Rows are points. To make a cloud, some directions were put in groups of two or more. Within a group, all points are equally far from the middle, so they leave a hole (a ring in 2 directions, a hollow ball in 3). The other directions are filled evenly. Then the cloud was stretched, turned, moved and blurred a little. Count the holes, and give their numbers of directions, smallest first.

Cloud:
[[ -2  32]
 [-32  12]
 [-32  13]
 [-37   1]
 [-33 -34]
 [-18 -48]
 [  4  32]
 [ 46 -15]
 [-20 -46]
 [-22  24]
 [ -7  31]
 [-24  23]
 [-38  -9]]
Holes: 1 (2)

Cloud:
[[ 32  13]
 [ 32  23]
 [-35  35]
 [-32  -4]
 [-26  -9]
 [-40  20]
 [-33  -3]
 [-24 -11]
 [ -3  52]
 [-35  -1]
 [  6 -15]
 [-28  43]
 [-20  48]]
Holes: 1 (2)

Cloud, 19 rows:
[[ 29  47   9]
 [ 45  -7  13]
 [ 10  -5  46]
 [ 26 -29  15]
 [-19 -29   9]
 [ 29  31 -25]
 [ 40  15  32]
 [ 48  16  12]
 [-36  25   3]
 [ 37 -18  20]
 [-16 -31  -1]
 [  4  35 -33]
 [ 40  24  27]
 [ -1   5  47]
 [-13  50   2]
 [ 42  32  10]
 [ -6  29 -34]
 [  1  51  18]
 [  5  52  -9]]
Holes: 1 (3)

Cloud:
[[ 43 -17  24 -19]
 [ 60 -12  -7  18]
 [ -8  14 -31  -9]
 [ 28  24 -27 -16]
 [  6 -22 -24  31]
 [ 39 -19  23 -26]
 [-14  35   8  18]
 [ 11  -3 -36  -8]
 [ 27   5 -39  22]
 [-17  33   0  10]
 [ 12 -29 -11  -4]
 [ 32  16 -38  47]
 [ -5 -22   5  25]
 [ -4 -20  29 -20]
 [-21  18  -4  22]
 [ 48  11  32 -13]
 [ 28   7 -40  37]
 [  0  37  -4  49]
 [ 14  38 -20  13]
 [ 14  -3 -39  41]
 [ 10  25 -32  35]
 [-27  10  -6  -2]
 [-10  42   6  -2]
 [ 15  10 -36 -14]
 [ 24 -24  29  29]
 [ 13  26  41  33]
 [ 37 -21  32  38]
 [ 19  43  24   3]
 [ -7  38 -14  -4]]
Holes: 1 (3)

Cloud:
[[ -9 -23  21 -37 -13  -4]
 [ 24  60  -8 -22  -2  20]
 [-20 -38   5 -11  20 -16]
 [ 25  11  52  19  11  18]
 [ 52  -1   3 -28   2 -41]
 [ 54  25  -9 -29   7 -20]
 [  6  11 -15  22 -32 -24]
 [ 11  16  22   7  13  14]
 [-19   4   2  27  -7  23]
 [ 38  13  -9  28 -33 -19]
 [-11   6 -15 -14 -45  10]
 [ 31  34  -8  30  -4  12]
 [ -7  34  22 -12  35  19]
 [-12  23  13  44   6 -19]
 [-14   0  -6 -26   0   3]
 [ 30  18   3  30   5  22]
 [-24  15   8 -26   4 -48]
 [ 34  45   1 -22  -9  32]
 [ -8 -43  -2   5 -20  -8]
 [-32  10   6  17   1  24]
 [ -1  54  -9   1 -41  -2]
 [ -6  12  18  -5  47  16]
 [  2 -10 -43  -9 -29   2]
 [  5  13  -5 -19  16  -3]
 [ 19  -9  26  45 -12  20]
 [ 11  16  -1  33 -30  29]
 [ 25  51 -11  49 -19   8]
 [  9  42  -9  27  -5  -3]
 [ 21  -6  11 -19 -28  12]
 [  3 -25  22   1   7  -5]
 [-42 -11  30   3 -12 -13]
 [ 16  19 -14 -39   8  23]
 [-19  33  23   2   4  15]
 [-35   0  27  16 -15 -13]
 [ -2  16  -3 -36  33  -8]
 [ 28  14   0 -38 -19  40]
 [ 43  11 -20  13   9   9]
 [  7 -31 -19 -16 -33 -12]
 [  1  27  34  19  -2 -12]
 [-14   7 -12  20  30   1]
 [ 19   1   0  28 -54 -25]
 [ 45 -15  18 -13  21 -45]
 [ 27  19 -30  -8   7 -14]
 [  0  33  -3 -31 -34 -32]
 [ 45   1   1 -17   2  -2]
 [-26  -6  11   0  16  14]
 [  2  20  12 -27  19   9]
 [ 31  16  -7 -53  20  -9]
 [ 16  10  26 -25  39   5]]
Holes: 0

Cloud:
[[ -7  52  -3 -28  -5 -35 -33   8]
 [-13  27  50  -8 -32   7 -19 -20]
 [ 11 -17  19 -13  37  35   6  10]
 [ -6  37 -15  45 -11  19  29  10]
 [  7  -8  32  15  20  23  33  16]
 [ 25  32  14 -26  21  32  -7  10]
 [-26 -16  33  -2  34 -15   5  15]
 [ 36  -1  -1  40  14  37  18   9]
 [ 11  -7  41 -15  32  21 -28  33]
 [  5   1  17  23  39 -12  37  40]
 [ 13  -1  -2  -9  -4  10   2 -30]
 [-12  -3  30  14  13  -8   9 -10]
 [-28 -14   5  19  -6  27  -1 -25]
 [  9   9  17  -3   2  32   1  31]
 [ -7  56 -13  -2 -21  27  -5   6]
 [ 17  29 -18  31   2  27 -19  -5]
 [  1  -3   8 -29 -22  48 -12   1]
 [-31 -27  25 -36   2   7 -19  -7]
 [ -5   8 -29  -1  22  23 -39   5]
 [  5  -4 -15  -2   7  17   0 -14]
 [-19   7  27  48   7 -14  40  -5]
 [ -9  23  31  13 -19   5 -28 -20]
 [  2  18  45  10 -12   4 -33  11]
 [ 23 -20 -22  28  11  32  32 -21]
 [ 32  -4  20  22 -18  20   3  52]
 [-36  -3  11  10 -15  10  33  40]
 [ 27 -14  26  19 -29   9   7   6]
 [ 17  21   4  -7   1  -1  13 -46]
 [  3   8  12   2 -14 -26   8  31]
 [-10  -8 -19 -31  -8 -20  25 -22]
 [-11  -6  15   5  24  17 -23  15]
 [-19  25   1 -24 -26  27   5 -35]
 [ -8  -5  44 -38  22 -11 -26  22]
 [ -8  10 -32  10  18  -5 -10 -16]
 [-17  -1  -7 -19 -15 -20   2  12]
 [-14  -3 -25  -1  57  42   7  -6]
 [ 13 -15  20 -19  26  52 -18   3]
 [  6  27  24 -52 -20 -22 -48  -1]
 [  8   1  16   8  -3  33  -1  -4]
 [ 12 -20   3 -17 -27  47   0   1]
 [  1  14  36 -28 -17  41  29  -5]
 [-30  -1  15 -11  -1  -4  -8 -36]
 [-15  -3  -3  10   1  17  -5  23]
 [  0 -10  10 -10  46  -1   9 -39]
 [  0  -5  27  34  10  44  57 -12]
 [-18  -7  17  13  17  18 -20 -12]
 [-19  18  15  17  -2 -44  26 -25]
 [-20  19  -5  11 -34  32   3 -42]
 [ 37  37  20 -36  21 -12   7   8]
 [ -2  28   2  -6 -25  40   4   7]
 [-36  23  13  39 -24   2  18   3]
 [-29  37  32  10  -7 -45 -13  -9]
 [ 15  19 -15  -2  20 -27  -7   6]
 [ 50   0  16  13   1  21   8   6]
 [ 18 -13  11 -42 -28   5 -15   7]
 [ 34  33   9  33   5  40  14  10]
 [ 21  14  23 -24 -16  24  40  -1]
 [ -5   2  26  -1  23 -17 -16 -31]
 [  9 -15  -8 -15   8 -16  -6 -22]
 [  7  24  60 -33   2   3   0   0]
 [ -2  -7  20 -47 -16  32 -27  -3]
 [ 19  31  18  19  35 -18 -20 -15]
 [-16   0 -13  16  56  22  -9   2]
 [ 48   2  25  26   5  -2  -1   2]
 [ 14  18   8   6  19   9  -1 -28]
 [ 42  23  -9  -3  15  15  15  39]
 [ 13   5   9  28  13  40  38 -13]
 [-26   7  25   6  28  16  -4  38]
 [ -9 -16  15  29  -6   5  35 -29]
 [-46   7  -3  17  20  36   3 -16]
 [ 28  15  29  26 -21   0  16 -18]
 [  8   3  34  37   0  10   6  -1]
 [ 23 -20  14   0  16  14  22   6]
 [ 20   8  16 -12  19  33   3  -1]
 [ 35   4  -2  20  25 -30   0 -10]
 [ 44  47 -14 -18   8  -6  23  17]
 [-11  26  -7 -27 -37  -3 -15 -28]
 [-15   8  27   0 -16 -31  21 -12]
 [ 15  23  27  20   3 -40   7  15]]
Holes: 0
